Each wall is flat, endless, passes through zero and stands at right angles to its row. A trip goes straight from one point to another. List the walls that it crosses, first one first.

Walls:
(1): [-5 55]
(2): [-43  11]
(3): [ 21 -22]
(4): [-22 -30]
(5): [-21  42]
Trips:
[46 34] to [17  6] => 5
[24 43] to [ 33 -11] => 3, 5, 1
[14  4] to [ 73 -64] => 1, 4
[15 26] to [ 18 -26] => 3, 5, 1, 4
[-51 -23] to [ -5 -28] => 5, 3, 2
[ 7 -8] to [-22   3] => 2, 3, 5, 1
[-59 -82] to [-57   8] => 3, 5, 1
[15 24] to [ -9 -28] => 3, 5, 1, 4, 2
[ 68 -16] to [16 13] => 1, 5
[-25 -30] to [-34  31] => 3, 5, 1, 4
[28 24] to [-24   6] => 3, 2, 4

Walls:
(1): [ 29  12 -18   0  49 -48 -13 -12  65 -23  27]
(2): [-23  28  -5  11  62   9 -36 -12 -30 -34   4]
(3): [ -5  -2 -70  -4  35   9 -33 -14  29   8  19]
(4): [ 17   1 -26 -56  29  58  -9  -6  25  47 -24]
Trips:
[ 10  18 -19 -72 -15  12 -25  20  46 -12   6] to [ 57 -14 -28 -52 -56  37 -47  58  -1  -6  24] => 1
[  4  -1  -2   2 -20 -19 -58   4  21   8  43] to [-25 -54  39  44  -5 -36  23  22 -33 -12  -6] => 3, 1
[-25  53  25  31 -19 -36 -11  -6 -15   5  34] to [ -6  13  -7  -1  21 -25  28  12  -3 -17  -9] => none
[-64  37  -9  30  36  27   8  -2 -10  20  20] to [  4 -12   2  31  29  10   6  -8  58  60  16] => 1, 2
[ 25  16  66  36  27 -17 -13  37 -30  -5  55] to [ -4  39  19  16 -60  24  40  38  -5  41  12] => 1, 2
[23 58 27  0 14 34 -6  0 -7  6 16] to [ -2  29 -31 -46 -20  51  32  35   9  31 -32] => 2, 3
[-59 -28 -28   4  -4 -23  -4  50  54  17  44] to [ 29  -5 -53 -33  20 -15  34   8  15  -1 -37] => 4

Walls:
(1): [ -6 -37 -10 -16 -12  18 -50  28   9   1  -5   6   6 -22  -7   0  24  15
   2  19 -16 -14  53 -23]
(2): [-33   3   9  -1 -13  -1 -21  32  32  14  29 -13   2 -21   6  15  29  17
  25 -13 -15   9 -13  -5]
(3): [ 49  -2  17 -19 -25   8   7  -8   4   0  30 -25 -20  -1  29  -1  21  36
  95 -16  34  19 -37  38]
(4): [-22  22   3  16 -39  27  -4 -17 -17   4  -1 -13 -14  11  -3  16 -22 -41
 -57 -31 -16  -1  12   3]
Trips:
[-10  43  42  30 -14   0   2 -42  18  12  11   7  -5 -50 -36  -5  -9 -27
   0 -33  11   3 -11  -7] to [-34  43 -13  -1  -4  13  11 -12  22  -6  18 -28  20  -8  41   5   7  27
  37  13  15  25  23  -6] => 3, 4
[ 31  -6 -44   8 -19  33  -7 -14 -15   8   3   4  31 -50 -21  10   5  19
  -6 -22   4  26  32  20] to [-24 -20  -4   7 -17   3  13  -6   5 -13   5  10  18 -18  26   3  13 -18
 -10 -20  13  39  13 -10] => 2, 3

Walls:
(1): [-32  -9  34   5 -35 -21 -25  34  37  23  13 -48 -10 -22   3  -8  42 -34
 -20 -12  50 -22 -36  37   4  -6  21  23  39 -16  43  16 -16 -28  -7 -15
  17 -12 -13 -12  11   4  16 -11  -7  -4   2  15]
(2): [-18  -3 -15 -20  30  26  20 -10 -41  11  26 -21   1  -4 -32   6  26  48
  -6  50 -18  17   3   7  51  10   3  35   8  52  50  16  17   0 -19 -17
  -4  59 -17   0 -36  44   7  12 -25 -11  -3 -31]
(3): [ 30  78  -5  21  16  56  14   4  20  64 -12  20   6   6   7 -16 -38  -2
 -32  29 -31 -18 -43  41 -29 -51 -33  21 -14  34   8 -19   2   0 -34  37
   4  46 -11  -2  33 -13  18  32  -7  25   1 -40]
(4): [-13  31   8  11   3   1   3  35  -1  -4  31  22 -30  14  16  -6 -55  17
 -19  32 -49 -23 -16   9  -7  -1  10  -7  11 -10 -29   0 -11  14 -20 -29
  16 -22 -49 -42 -49  24  24   1   2 -19   3  24]
(5): [-37  26  53  33   5 -17 -32  33 -76   1  19 -38   9 -35 -24 -23  22  44
  -6 -41 -10   6   2  41  35  13  36 -27  16   2 -34 -41   2  31  -6 -10
 -11   9 -31 -18 -31  58  29   0 -43  11  95 -13]
(6): [ 11 -29  -1 -17   1 -21  -4  -7 -47  36  15   2  -1   2   0  21  -8 -15
  -2 -20  -1   0 -15   2  -1  17 -21  15  21  12  10  18  -7 -12  37   6
  -2   6  -6   6  19  24 -25  -2  42  -6  16 -21]
Trips:
[-32 -13   4 -19 -31  -4  27  -2   5  19  41 -52  40 -16  15   6  35 -19
 -26  88   4 -11 -52 -50 -16  13  18 -11  -7 -18  59  14   1  21   3  15
  25  17 -42   7   2 -18 -68  31 -18 -38  10  -5] to [ 19 -32   2 -17  40  13  30 -26  28  20  12  46 -20  19   9  11  10  37
  22   1   8  10  23 -20  19  18  -4 -15 -35  26  19  19   6  13   3  -9
 -19  53  -4  18 -38 -46 -42  25  -3  29 -50  29] => 1, 6
[ 10   7  15   7  72  51  -8  30  29  -5  25 -48 -43 -20 -16  47  39 -35
 -40   0 -21 -18  -8  12 -10 -20   0 -35   4 -23 -53  -2 -31 -19  11  -5
 -14 -22 -81 -47  31  13  -9  19   6  -2 -13  15] to [-37   5  24 -12 -49 -14 -53  14 -12  19   8   4   3  30  29   5   4  33
 -41   2  17  75 -41  -5  21 -56 -34  23   5  39  -1  36  18 -16 -20 -34
   7  15  36  23  10  -3 -67  16   8   4   2 -38] => 6, 2, 4, 5
[-11 -15  -2 -17  41  25 -16 -26 -17 -32  -9  14  -7  11 -15   4 -11   2
  27 -14 -51  23  20  -2  -3   3 -35   3   3  21   5  23  50 -48   9 -14
  -4  19  -6  43 -19  45   1   3 -32  -6 -18 -39] to [ 48 -18  29 -14  14   1 -25 -29  12  13  38  -1 -27  15 -21   5  25   5
   2  -6  36  -6 -10 -10 -43  17   0  12  -9   3 -19   4  37  41 -21  31
 -36 -33 -53 -45  -3  20  47  19  33 -50 -24 -82] => 3, 4, 5
[-10   1   8 -37  78  11  26   8  -7  26 -15 -48  48 -32 -10  41  32  32
  23 -35  20   9  -1  55  17  60 -22 -49  -1 -19  22  33   0 -44  -7   8
  25  24   6  25  18   3 -10  -1 -30 -45 -28 -16] to [-57 -24  -4  12  46 -32  35 -13  21 -50 -35 -13  32 -53  10 -47   0  28
 -27  14  -4  53 -15   1  41 -39 -23  41  -9  -4 -58 -17  13  18  13 -24
  30 -14  -4  40 -28  15   6 -22 -43  -6 -20  16] => 6, 1, 4
[-12  10   1   3  24 -36   9  -1  37 -12 -26 -15 -47 -20  36  23   6  36
  24  11  -6 -10  25 -33   4 -43  40   5 -46 -19  69  21 -11 -46   2  18
   8 -79  12  -2  -7   8  -9   4  35 -14 -35  -4] to [ 39 -10  18  26   6  38  23  25  44 -25 -11 -43  46  23 -20 -19 -28 -29
  11  14  79 -30 -27 -10   1  11  23  49   9  20  -2 -18  -6 -16 -13   3
  15 -29 -17 -38  13 -11  17  20  22  45  11  -5] => 3

Walls:
(1): [-35  -8 -39  -6  42  -5  14 -54 -18 -45  11   8  47  45 -27  25  -3 -10
   2  -2   7  -1  47  36  30 -23 -28 -34  37 -36 -32 -10 -13  28   1  -3
  10  34  30  -6  20  -3 -19 -72  -8 -23 -11  -6]
(2): [  8 -56  23 -17  -3 -39  28 -27 -15   2  15  23  -1 -12  24  15 -17  17
   1  43 -35  -8 -57 -52  18  -7  42  82  35  31  20 -12   6 -39 -44 -23
 -44  21 -18 -11 -27   6  25 -29  20   1  -2   8]
(3): [-41 -21 -15  17 -36  28 -12  54  -7 -24 -30 -21 -25  -7 -13 -21 -10 -44
   9  24 -22  -2   1 -24 -18  26 -16   3  21   7  29  42  -3 -13 -14  23
 -23  64 -12 -59 -33 -34   5  37  -6 -42  22 -31]
(4): [ 26  27  15  10 -76  22  -5  32  11 -63  27 -13   2  37   3  49  -5 -30
  34  18 -57  22   1  38 -28  16   6   2  15 -17   2  12 -18 -34  55  -5
 -47  38 -21 -53 -35  39  -3 -10 -17  31  47  29]
(5): [-26  -6  16 -54  60  26 -21  31   9   6 -49   6  31  13  10 -12  18  45
   5  50  14 -32  32  -1   5 -67  26  47  41  -5  70   2 -67  -3   2 -54
 -17 -38 -10  -2  35   4  18  -9 -20 -29  15  27]
(6): [  1   4   6  39  25  -7  31 -35 -10 -46 -18  -3  -9 -39 -21 -10  -9 -14
   8 -16 -19 -16 -24   3 -44  -1  30  19 -16  32  15  46  17 -29 -52  29
 -21 -21  17 -58  35  15 -46  -2  20  25   3  40]
(7): [-34 -24   1 -27 -29 -16 -24  12   2 -16 -23  23 -23  11 -39  24  26 -28
 -41  25 -21  12 -22 -44 -40 -46  -8  -6   1  27   6 -33   2  45  -6  47
  29 -44 -49 -29 -22  10 -27 -11 -10   2  45  19]
(8): [  4 -44  -4   1  51 -21   8 -13  71  24 -17  13 -15  15  35  -6  -4   4
   0  33 -23  25   7 -29 -24 -56 -30  22 -50  14  28 -33 -81 -18   7  50
   3   1 -21 -38   8  14 -12  14   5 -39  34  64]
(9): [ 34  16 -36   9  68  42  -4   1 -36 -52  10 -42  18  12   4  18 -10 -66
 -17 -30   0  36   0  34   0 -20 -11  75 -47 -60   4  -1 -16  10 -55 -34
  -2  39 -52 -40   9 -22 -18  -3  56 -32   9 -30]
Trips:
[ -8  42  -2 -23  -7   3   0 -18  27  51  16  37  38   3  -4 -20  13  50
  76  -5  42 -25   8   5  -5  44 -33  -6 -12  24  16  -3   6  41 -34  -7
 -14 -41  11  16  71 -12  12  12  48 -11  -4  -9] to [-25 -27 -12   4   3 -22  11 -26 -17  10 -14 -13   9  15   2   7  68 -44
  14  42  47   4  -7   0  55 -13 -11   2  26  24  28 -21 -16 -14  35  -7
 -23 -35 -45  30   7  -1  35 -22 -18   9  46  12] => 1, 8, 2, 7
[-89  28  -5  30  13  -5  24 -29 -46 -14  10 -18  11  -4  15  19 -21   2
 -10 -43 -23 -29  17 -33  25  14   2   6 -50 -28  12   1  11 -46 -20  -9
  -8  -2  43 -57  38  -5  63 -14 -38 -25  19  26] to [-19 -41  37  48 -12 -12  12  16  13 -35  -5  27  -9  -9  -3  23  30  71
   0 -38  -2  20  29 -29  18  21 -20 -65 -25 -72 -64   9  14   7 -38  32
   7  22 -12  40   7  -7 -19  56  13   4  15 -13] => 5, 2, 9, 6, 3

Walls:
(1): [ 13  19 -43 -59  -3 -21  23   0   4  -7  20   3  29  10   9  16   2 -10
  50  46  29   4 -35  35  15 -44  32  16 -32  36  -4 -16 -31 -28 -22  22
 -14 -25  11 -56  -7  16  -8   3  27  -7  32 -58]
(2): [ 50  38 -22 -10 -27  37  12 -28 -20 -36 -16  79  17 -33 -51 -15  52  14
 -13  29  -6 -36  44 -14   1   1  10  57 -11  69  10   2  27   5 -40  20
 -18  17   6  33 -69   4  -9 -46   0 -11 -34   3]
(3): [ 15  -1 -14  -3  18  36  20 -10  49  11  -5  42  19  61  22  17  -9 -35
  48 -25  -3  36  42  14 -66  44  51  -9   3   6  20  82  11  27 -10 -19
   9  74 -23  24  12 -49  42  45   7  20 -10   1]
(4): [ 23 -31 -15 -63   6  20 -14 -25   8  74 -38 -17  39   5  34 -51   9 -22
  33  35  73   4  43   1  -9   2 -28   4 -48 -29  -8 -26  21  -3 -13  -2
 -41 -40   4 -17 -41   1 -14 -32   0  18 -32  48]
(5): [ -9  33 -32  26 -11 -11  -6  17 -28  -4 -32 -38 -42  31  -3  -5  25   5
   0   2  -1 -67   0  55  -8  -3 -56  17 -44 -30  53 -13  46   2 -38 -21
  22  -1  25  45 -24  51 -16  11  -1  43  21  19]
(6): [ 22  18  16 -31 -11 -32 -21 -61  -8  20 -25 -27  10  43  -7  -6  47  32
  43  19   8  18 -46 -12  43  -5 -19  27 -43   1  34   9 -20 -63  13 -84
 -45 -13 -14  -9   3  -3 -68   8   1 -12 -11 -41]
(7): [ 44 -39 -31   1  19  56 -43   6   2 -15  20  91  37   9 -31 -26 -12   5
  10 -65   5   2   1  66  38 -23  37  28 -21  12 -42 -28 -27 -10  42  31
 -12  17  33  21 -46 -19  25 -19 -26  -5 -11 -30]
(8): [-10 -13 -22 -11 -33  -1 -10 -53 -33  10 -54 -15  -5 -30 -13  13  -9   8
 -20 -31 -13   3  11 -51 -10  -3   0 -82  71 -51   2  29  23  32 -55  35
  25  -7 -11  32 -11 -11   1   4  -3   4   8 -15]
(9): [-40  30 -64 -25   0   3   8  16   1  27  -6  15 -11  43 -27 -44  17 -10
  -7  52  64   4 -63  19  10  10 -18  19  -5  11 -18 -18 -32  35 -12  10
  27 -15   4 -19  -4  -6 -51 -32  74 -25  37 -20]
(10): [ 10 -19 -29  46  13   9  29 -22 -16 -13   6  24   4  -8   1  48  25 -24
   3  33  60  22 -58   1 -11  51   8 -13 -35  60  32 -11 -88  20  -2 -10
   7 -38   7  29 -16 -78  21  52  32  12 -16 -45]
(11): [ 16  20 -57  21 -34 -13  44  31  -4  44 -22 -14 -16   3  -8  42  60  28
 -10 -14  -5 -54  19 -53 -12  43  28  36 -18  12 -40  37  50   8  47 -77
  -1   1  17  -6 -12 -15 -20 -12  20 -66  -1 -16]
(12): [ -8 -43 -64  32  50  35 -29 -12  23  16  23  -9  -2  21  63 -42  28   9
 -22 -16   5   1  13 -18 -60  11  44 -58 -14 -45   7  19 -21  14   9 -12
   6 -62 -51 -26   9  15  39  61 -19 -27 -24  49]
Trips:
[-22  12  33 -22  12 -76   1  -7  10  19 -16  19  -2  38 -34 -74  18   0
 -16  27 -17   9 -24 -41  21 -12   9 -70   4  20  85  57   5  17  22   8
 -33  14   6  -2  18 -21  32 -33 -30  28  -8  11] to [ 15 -66  17  18 -44  46 -49   8 -31 -18   1  33  55  29 -46  25  -8  21
 -27  12 -10  -6  13 -21  -7 -29  66 -48   4  43  42   9  68 -46 -36  13
  -4  36  41  24 -11  38 -24  -8  -8 -50  22   0] => 2, 7, 6, 11
[  5  38  25 -28 -34 -13 -40 -26 -43 -18 -15  32 -27 -35  61  18  -9  25
 -38  12  -6  19  32 -15   6  14 -79 -57 -18  46   1 -33   1  17 -20 -15
 -35  76 -37 -32  42 -48 -28  -1 -24  36  16  13] to [ 53  23 -33  36   5 -48   5 -30  51 -42  20 -21  27 -17  42  53  -8 -53
 -15  23  15  -6  23 -38  -5  10  11   0   3 -23 -10 -76  44   3  24  26
  -6  23  -4 -14  33 -35  -7 -41  54 -28  23  44] => 4, 6, 11, 2, 8, 1
[-14  61  -6 -24  40   4 -42 -14  -5 -35  -5  -1  13 -32 -52 -33 -15 -22
  -9  39  14 -55  -4 -40   7  10 -26 -15  27  -4  24  -5 -31  20 -45   1
 -27  28 -22  69 -30 -46 -63  34 -41   9 -25  11] to [  8  -8   4  66  18  32 -17  -7 -13  11  -1 -12 -39  53 -34  64 -22  20
  -6  14 -23  40 -24   0  23  41   1  76 -26 -38 -15  34  -6 -14  -7 -14
   6 -12 -18  28   5  15 -36  39 -11 -29  -6  44] => 4, 3, 11, 8, 12, 9, 2
[-11 -61  14 -32 -27 -86   4 -22  22  -8  16 -48  -4  40  54   4 -29  -4
 -54 -25 -39   3 -16 -17   7 -26 -10 -41  18 -27   5 -42 -17 -13  49 -37
   3  20  14   9   5  23  -5  31 -59 -14  31  35] to [ -3 -23  22  10 -26  -7  35  10 -30  19 -11 -29   3   7  59  25  38 -15
  38  11  25 -47 -24 -28 -12  21 -49 -23  95 -23  13  74  12 -30  -3  -8
 -19 -21   3  11 -16  23  19  46  43  -8 -29  60] => 5, 11, 4, 3, 10

Walls:
(1): [ 21 -20  -1  21   4   0   5  -8   9  18   1  35  69 -12  28  33  -6  25
 -48 -17 -38  25   3  27 -13 -12 -21 -26 -10 -15 -32 -15  58  -1  26  11
 -35  13  22 -13   0  27 -47 -46 -16  15   1 -55]
(2): [ -2   5  58  42 -24  -7 -28  13  23  42  19  -1  -2 -25  -3  28 -26  11
   0  38 -52 -25  19  19  17 -20  17 -20 -20   7  14  37 -16 -26  29  28
  -8 -13   2  19 -12  20 -13   6  21  -3  -6   4]
(3): [-28 -17 -25   1 -36 -20  48  15 -17  10 -46   6   0  20 -43   9 -32  -7
  49  46  19  13  19 -62 -10  -1  10  18  39 -25   4  12   3   6  -9 -46
   0  30   3 -11 -21  34 -12 -29 -14  57 -63  47]
(4): [ -3 -17   4   0  43  16 -22  10  -1  16 -24   4  78 -34 -43   3  -6 -53
 -45  24  34  48 -29 -71   7 -32 -37  17 -14  16  62 -43  17   2 -19 -18
 -23  13 -11 -11  -5   0 -17  33  51  37 -65 -10]
(5): [ 23 -11  13  -8 -18 -33  22  27 -49  14  29   7  -2  19  29  24  -4   0
   2 -38 -16  17 -21  36  38 -15  12  18  16  -3 -10  -5  20 -12  -1   6
  34   9  -6   7  24 -16   1  -1  18  15  56   7]
(6): [  9   5 -27  17 -45  -8  30   9  -5  44 -13  -1 -26   2  19  29 -13 -21
   4 -32  -7 -30 -12 -24  26  -5 -10  10  27   3  23  22  33  28  39  24
  31   5  -2   3  19  -4  48 -40 -27  30  29   0]
(7): [ 14   9 -22  19  -6  12   6   8 -33 -41 -48  29  47  19 -26  31 -12 -29
 -18  -2   0  -5  36  -9 -13  -5   9  11  13   2 -15 -36 -35 -12 -36  -9
 -33 -35  27  -8  25   2  20 -45 -29  -3  23   5]
(8): [  3   4  34 -21 -27  30 -27   5  14  -7  28 -41 -32 -53  41  17 -29  27
  22  -4  -9 -11  28  22  23   4 -14   7 -27  -9  -7   0 -27   4 -25 -18
   1  38 -10 -34 -52  -8   6  13 -38   1   0  57]
(9): [-18  -4   7 -16  32  17  26 -13 -22  27 -27  21   0   0 -16 -17  16 -13
   2  40  25  29   5 -39  -7 -47 -25  29  13  17 -35  -7  13  23  14 -32
  20 -37 -35 -18  12  19   2 -27 -29  -2 -12   6]
(10): [ 23  49   8   5  27 -31 -40 -21  -6 -18  11 -10  -7 -12  -8 -24 -27   2
  10  29 -27  28  37  -7 -15 -27  -7  25  11  -3  53  10  37  -4 -50 -15
  28 -28  27  -7 -12  -8 -29 -15   3  -6 -21 -23]
(11): [  2  33 -10  19 -22   3  10  -8 -30   5 -14 -20 -34  13  10  45 -15  29
  17  -2  19  52  12  40  35 -36  -7   9 -35 -37  15 -19   6   0 -25  -8
  50   2  17  22 -34  28  17  25 -28   6 -50   6]
(12): [  7   3 -30 -43 -40   7 -17  11 -26  23   5 -24  18  51 -44  37  13  11
 -37   7 -13  -1 -14  28  -4 -28 -12  12 -64  16  35  15  14  -4 -78  20
  18 -34  -5  10 -13  27   2  12 -30  70  34 -16]
Trips:
[ 33 -32   2  33   4 -13  -3  -5  19  32   9 -32 -14  33   8   4 -12 -30
 -11 -16 -20   4 -43  -3  20  26  -8  -1 -15 -40 -34  11   3   5 -15   8
   8   6  24   9  24 -21  13   4 -30  20  10  -1] to [ 23 -18 -24 -11 -23  11 -32   4   7 -26 -12   0   7 -12 -56  -2  -3   4
  15 -34 -22 -19 -25 -49 -48   3 -47   5  20 -21 -16  20  24  -9 -28 -35
  28  16  37  15 -33  49 -17  17  23  67  40   7] => 3, 11, 4, 10, 7, 5
[ 13  38  18  -3 -24  -2  16   2   4  24  17   8 -31   5 -22  35  19  46
  15 -38  -1  26  40  41  20   3  16   0  25 -17 -36  -4  15   5  17  20
 -17  73 -23  -7   5 -33  -5  25 -14  23 -12 -12] to [ -9 -28  -9 -16  20  22  19 -22 -15  39  -7 -30 -28  22  59  -9 -26  21
  17   9 -19 -17 -34  -9  21  29  21  25  19 -56 -16  31   4  13  17  48
 -27  29  37 -57 -30   7 -21  -2  23 -28  31 -14] => 11
[ -5 -24   8  46 -20  37  -4  -9 -40 -36 -29  31 -19  29 -12   9 -13  31
 -40  -1  -3   2 -18 -20  14  34  30  -3  18   6 -23  20  38  26  12 -15
  27 -15  28   8  26  30 -24 -30 -40 -26  20  -3] to [  8 -42 -38 -15 -48 -13   1 -26 -31  14   5  21 -20   8 -16   3 -23 -14
  -2  -1 -15 -47 -10  -8  23  61  -4   9   2   7 -15   8  -7  22 -24  16
  18  14 -25   5  41   3 -15 -28  22  52  38  29] => 11, 12, 9, 1
[ 17 -26   3 -16  15  15  27 -11  24 -17   9  31  10 -14 -18  29 -16  54
   9   5 -43 -15   2 -14  -5 -31 -37   9  27  29  -3   1 -12  20  23   0
 -19 -12 -29  26 -41 -14   7 -48  13  30  16  35] to [-35   1  -3  -2 -13 -24 -33  14 -40 -42   8  37 -49   7   3  15 -11 -15
 -23   5  39  -5 -35   3 -11 -29  15 -25  13 -26  17 -34 -46 -38   9   6
  -4  28 -14  20  76 -41   8  15  23   8 -62  49] => 5, 4, 1, 6, 8, 9, 2, 11
